Every row gives one point. To make a cloud, some directions were put in groups of two or more. Within a group, all points are equally far from the middle, so they leave a hole (a ring in 2 directions, a hollow ball in 3). The other directions are filled evenly. Then the cloud was stretched, turned, moved and blurred a little. Count the holes, and give their numbers of directions, smallest first.

Cloud (20 x 3)
[[ 35   9 -80]
 [-17 -37   3]
 [-12 -28 -65]
 [ 22 -16 -86]
 [ 43  13  -6]
 [-51   7 -14]
 [ 50   7 -43]
 [-21  41 -64]
 [  5 -45 -47]
 [-27  46  22]
 [-23  35 -69]
 [ -5  -6 -86]
 [ 24  24 -83]
 [ 25 -41 -11]
 [ 42 -27 -56]
 [-29  -3  38]
 [ 20 -46 -22]
 [ 48  -8 -53]
 [-36   2  32]
 [-23  41  30]]
Holes: 1 (3)

Cloud (56 x 6)
[[ 63  36 -59   0  -9 -14]
 [-29 -22 -69 -49 -21  19]
 [-17  27 -89  21 -13  27]
 [  2 -21  32 -38 -23  35]
 [ 20 -33  54  39  30  -1]
 [-26   7 -90 -44 -12 -36]
 [-58 -35 -20 -11  73 -44]
 [-56  -5 -44 -33 -35  33]
 [-62  -8 -56 -49  35  25]
 [ -1   4  47 -48   7  40]
 [ 34 -24 -46 -68  13 -10]
 [-49 -21 -12  86 -14  28]
 [ 40 -51  -8  -9  55  32]
 [-88 -30  22  -1  35   5]
 [-46  46 -20  48  16 -18]
 [ 17  32 -13 -17 -54  49]
 [ 31  29 -66 -19 -37  32]
 [  0 -15 -42  40  86  22]
 [  7   7 -87  52   0 -28]
 [ 72  37 -47   1   5 -11]
 [ 33  46 -44 -24  53  16]
 [ 42 -23 -21  26  87  -9]
 [ 19  33 -52  21  70   3]
 [ 39  47  22  25 -31   3]
 [-44 -20 -67 -44 -18  23]
 [-23 -18 -88  56  36   3]
 [ -1 -55   6   1 -13  39]
 [-90 -22  -6  -9 -17   0]
 [ 68  34 -25  22   9 -20]
 [ 28 -10 -81  47  -2  10]
 [ 20 -11  14 -52  26 -33]
 [ 27  17 -42  30  76  19]
 [  3 -27 -74  55   2  23]
 [ -9 -38 -47  59  -7  38]
 [-12  31  30 -42  30 -14]
 [  8 -20 -85  53   5   9]
 [-45 -48 -25  52   5 -40]
 [-42 -43 -36  15  88 -39]
 [-12 -46 -25 -27  90  16]
 [ 20 -30  -7 -55   0  40]
 [ 24 -11   8  45  77 -24]
 [-37  39 -84 -11  18 -33]
 [-58  39 -41   3 -20 -32]
 [ -7   2  22  64  66 -15]
 [-44 -46   8   9 -27 -11]
 [-41  51   3  -9  25 -15]
 [-43  -4 -60 -58  64 -25]
 [ 28 -35  -1  22  73  44]
 [ 16  22 -86 -40 -25 -19]
 [-13 -40 -27 -41  87  12]
 [-12 -26 -68  61   1  31]
 [ 14  50  37  21  13  51]
 [-53 -21 -88 -46  23 -32]
 [-63  49 -11  27  -6  -2]
 [ 36 -36  23  31  39  55]
 [ 35 -51  -8 -27  47  31]]
Holes: 3 (2, 2, 2)

Cloud (80 x 8)
[[ -5  70 -42   5 -28  -4   0   5]
 [-40   6 -26  51 -35  11 -62 -21]
 [ 15   2  27  10 -32  13 -10  47]
 [ 23 -18  23  -5  39 -48  33   7]
 [-49  20  22  37   8  -7 -14 -44]
 [-24 -43  -5   2 -38  -4 -23   6]
 [-38  51  11  45  40  53 -41  -5]
 [-27  27 -59 -30 -36 -18  36 -15]
 [  2  12 -30  20  -9   9  22  57]
 [-52  -7   1  48  37  31 -64   0]
 [-13  30  15  33  28  15 -75  24]
 [ 27 -14  -5   9 -23  16  12  41]
 [ 46  13  -6  15  -6  36 -37 -47]
 [ -8  20 -22  49  66  -7  23  52]
 [ 24  12  -4  74  -8  11  -6 -26]
 [-22  23 -15  94  -5   8  18  -1]
 [-38 -25 -19  58  30 -37  -6   2]
 [-39  52 -49  31 -24  54 -12  -3]
 [  9   8 -18  -3   9 -45  87 -14]
 [ 28   2  51 -33  -9  -3 -25  11]
 [ 37  28 -29  32  18  29  -8 -38]
 [-14 -30 -28 -50  24 -11  48 -11]
 [-12  -4  16   2 -60  49 -68 -26]
 [ 11  23 -33 -27 -52 -31  43 -22]
 [-44 -25 -30  58  -8 -18  -9  23]
 [-62 -13 -15  36   2 -41  28  38]
 [-35   9   9  76 -31  16 -22  37]
 [ 29 -46   6   9  23  25  -6   6]
 [-31  14 -37 -35  28 -19  -6  25]
 [ 28  41  15 -27 -58 -10 -11 -21]
 [ 34  12 -11  26 -35  35  -9 -50]
 [-17  42  -4 -54 -27   4  30 -33]
 [-69   4  -5  37  29  44 -54   4]
 [-54  -2  -1  80 -27  -2   1  27]
 [  3  24  10 -58  30  36  13  13]
 [  5 -24  -5  -4 -57 -42  29  -7]
 [-51  28 -48   5  78 -28  57   3]
 [  1  28 -25 -32  58 -14  71 -17]
 [  9 -18 -36 -29  19 -38  76 -13]
 [-28  41 -43  19  52 -21  47  51]
 [-64  55 -16 -12  29  -3  28  32]
 [-34 -20   5 -15  72 -18  45  -8]
 [ 24 -18  34   1 -35  45 -63 -20]
 [-14  18   3  47  18 -61  14   0]
 [  8 -45  -6  -6  40  37  -3 -10]
 [-50 -15 -11  40  24 -48   1  23]
 [ 12 -33  -2 -18 -39 -33   1 -26]
 [-19  75   6  23 -31  20 -48   4]
 [ 64  11   3  -9 -18   7 -20 -16]
 [-37  -7  10 -13 -26  44  25 -17]
 [-44  18  18  82   5  24 -20  24]
 [-10  -6  -7 -11 -61 -33 -18 -13]
 [ 22  -8  36 -34  13  21 -24  29]
 [-67  -1   4  15  64  -1  -8 -18]
 [ 40 -11  17 -27   1   4 -22  26]
 [  6  -5  11 -26  95 -19  17   9]
 [  6 -13  -7 -25   8  64 -35 -30]
 [ 17   2  16  27 -46  33  33   7]
 [-15 -36  39  12 -17  -2  23 -12]
 [-18  75  -1  38 -32  -7  -7  19]
 [ 38 -30 -19  40  11   8  17 -11]
 [-11  60 -53  17 -21  33   9  15]
 [-21  32   0  45  69  32  26  24]
 [-46   1 -62  35  10 -19 -12 -17]
 [  8  23 -35  35  71 -28  22  33]
 [-12 -18 -35  23 -63  -1  50   6]
 [-15   0  24  24  60 -49   2  14]
 [-62   7  18  50  25 -27  23   1]
 [-39  43 -25  -7 -75 -15  15 -26]
 [ 55  30   0  -9 -13  28 -28 -37]
 [ 28 -10   9  27 -66  22 -29   9]
 [-41  17  11  -9 -46 -20 -46 -10]
 [  8  62 -11  18  22 -22   7 -37]
 [ -5  18 -41  72  47   7  31  30]
 [ 10  41 -10  29 -71  26   6  16]
 [ -6   6  16 -38 -36 -21 -38 -11]
 [ 41  17 -21  19  54 -28   9  -4]
 [-37  45 -30  29  10 -23  18 -51]
 [ 28  -2  15 -60  25   1 -26  -6]
 [  2  47 -56  -4  -6  21  -8  16]]
Holes: 3 (2, 2, 4)

Cloud (97 x 9)
[[  0  17  13  22  47  19 -63  -8  -3]
 [-17   6 -28   5 -32  11 -61  10  14]
 [-35  22 -27   5  26  39 -37  16  -2]
 [ 23 -34 -29  -4 -13  -4  20  11  31]
 [-56  28 -41 -14  47  30  13 -53   8]
 [ -1  30 -48  17 -15  17 -25   4 -28]
 [ 39  21 -23   6  35  38  37 -26  -5]
 [  6 -53  41  24  33 -57  -1  -5   7]
 [-51 -19 -14  -5  77 -27  37 -22 -21]
 [  0   0   7 -27  27 -17   7 -58  29]
 [-25  -1  -9  21  38 -12  32  66   3]
 [ 47  16 -11  13  17  -2  36   6 -50]
 [ 30 -11 -25   1  -4 -29  32 -45  14]
 [-50 -27  16   4  47   0  17 -27 -67]
 [-86   7   5  28  32  14   9   6   6]
 [-73   5 -33 -21  18  36   5 -13   9]
 [-41  -4 -16 -19   5   6 -38 -44  24]
 [-22 -62   7  31  -5   1  21  11 -25]
 [-19  -1  25  27   6  34 -53 -59 -32]
 [ -9 -24 -32 -16 -43 -16  34  -5 -55]
 [-48  32 -37 -15   9 -20  57 -15  11]
 [-19  25  39  31  30  -8  -2  25  14]
 [ 37   4 -21  16 -27  19  58 -20   1]
 [  4 -23 -21  28  63 -16 -19   0  10]
 [ -7 -15  18  -3  69 -23  37  30  45]
 [-51  28 -53  23  -8  48 -21 -16 -13]
 [  8  22  24  -9   8 -20  34  24 -25]
 [  8 -16  -8  43  35  23 -17 -62 -44]
 [ 25 -53  17  26  59 -18  31  -2  27]
 [-20  32 -19  -2  53  41  48 -59 -14]
 [ 18  10 -37  53 -10  33 -12  -4   6]
 [ -7 -13  13 -13  45 -58  55 -36 -57]
 [ 18  12  13  45  52  51  -7 -58  14]
 [  9  11 -20 -25 -18  14  34 -27 -47]
 [-18  18  -7  38  34 -39  22 -19  -3]
 [ 11  10  37 -27   4 -17   3  -9   5]
 [-61 -15 -21  21   0  20 -28 -40 -52]
 [-13 -37  27  14  39   4 -26  45   1]
 [-29  20  33  -5  38   3  30  -8 -32]
 [ 22  23   5 -15 -15  -2 -33 -48  16]
 [ -3 -31 -25  -9  16  25  12 -34 -49]
 [ -6  17   8  36 -14  32 -31 -19  46]
 [-16 -35  10 -12 -39 -61   4   6 -34]
 [ -4 -47  11 -16  25 -23  59  17 -14]
 [-62 -52  -6  23  16   8   6 -14 -24]
 [ 54  -3 -24  14  21   2  14  11 -31]
 [ 21 -51 -14  32  -5 -30  19  12 -44]
 [-63  39   6  30  47  34  -9 -35 -11]
 [  3 -32  45   3  13 -56 -12   9 -55]
 [ 48   2  -7   1  29 -11  64 -61   5]
 [-37 -14  13  43  76   9  40 -22  -6]
 [ -4  34 -42  16  28  -4  70 -43  -9]
 [ 18 -39   8  47  42  12  -3  -9  43]
 [ 16   1   8  -9 -17 -52 -27 -11 -44]
 [ 62   5  12   8  22 -27  78  -8 -13]
 [-27  35 -48   7  60  31  41 -25  23]
 [-10 -33  30  15  24  34 -16  -9  43]
 [-95  19 -16  -1  23  35 -19  -9  18]
 [-30  28 -47 -16 -37 -12  23  -3   5]
 [-46  -6 -47 -20  -8   0 -21 -12  -7]
 [-12 -12  -6  22  68  53  15 -22 -14]
 [  5  12   9  16  15 -25  40  24  61]
 [-27  -7  51  10  33 -46 -31 -14  14]
 [ -5  34 -21   2 -40 -21 -27 -12 -20]
 [-62  32 -47  27  34  21   3 -27  -9]
 [ -4  15 -19  -7 -50  -1 -22  30  22]
 [ -6 -64  34  29  14 -35  -1  29 -38]
 [  6 -39  10  -2  -3 -69 -10  14 -42]
 [-34 -29   9  -1  42  35 -15 -30  42]
 [-11 -19 -29   4   8  25 -19  27  49]
 [ 15 -24  32  33  -3   4 -16  32 -38]
 [  5   0 -51  23  30  -2  20  29 -12]
 [-28 -27  30  24  -4  22 -28  27  37]
 [-27  10  18 -35  19 -56  17  10   2]
 [ 13  32  15 -21 -17 -25  20 -45 -37]
 [ 29   4  29  33  11  25 -33 -42  42]
 [ -6  33   8  -2  74  34   6 -35  10]
 [-38 -32 -13  17  68  29  18   7  28]
 [ 61  -5  -4  24 -31 -18   1 -46 -31]
 [-18  29  35  -5  45 -57  30 -22 -12]
 [-44  23 -16  -8  29   2  44 -42 -68]
 [-39  14  13  -8   7  44 -35 -61  -5]
 [ 32   4 -20  17  47 -34  42 -52   0]
 [-35 -12  41 -17  26 -15   8  -4 -45]
 [ 58   9   7  42  19  14 -11   3 -26]
 [ 15  -9   0  19 -36  29 -44 -53 -37]
 [-23 -18   9  10  32 -36 -34  37  49]
 [-46 -12  13 -10  15 -25  54   4  32]
 [ 23   3 -11  21  60 -30  44  31 -24]
 [-24 -21  36   2  43 -71  37  12  14]
 [-36 -39  31   8  36  -8  25   1 -59]
 [ 38  -8   9   2 -44  -7 -24  23 -29]
 [ 33  -9  37 -20  10 -42   9  11  29]
 [-18  35  11  41  44 -26  26   5  -9]
 [ 62  29  -4  38  17   1  33 -50   0]
 [  3 -61  15  16  58 -28  28   0 -37]
 [-11 -22  61  32  65 -27 -22 -10  14]]
Holes: 1 (9)
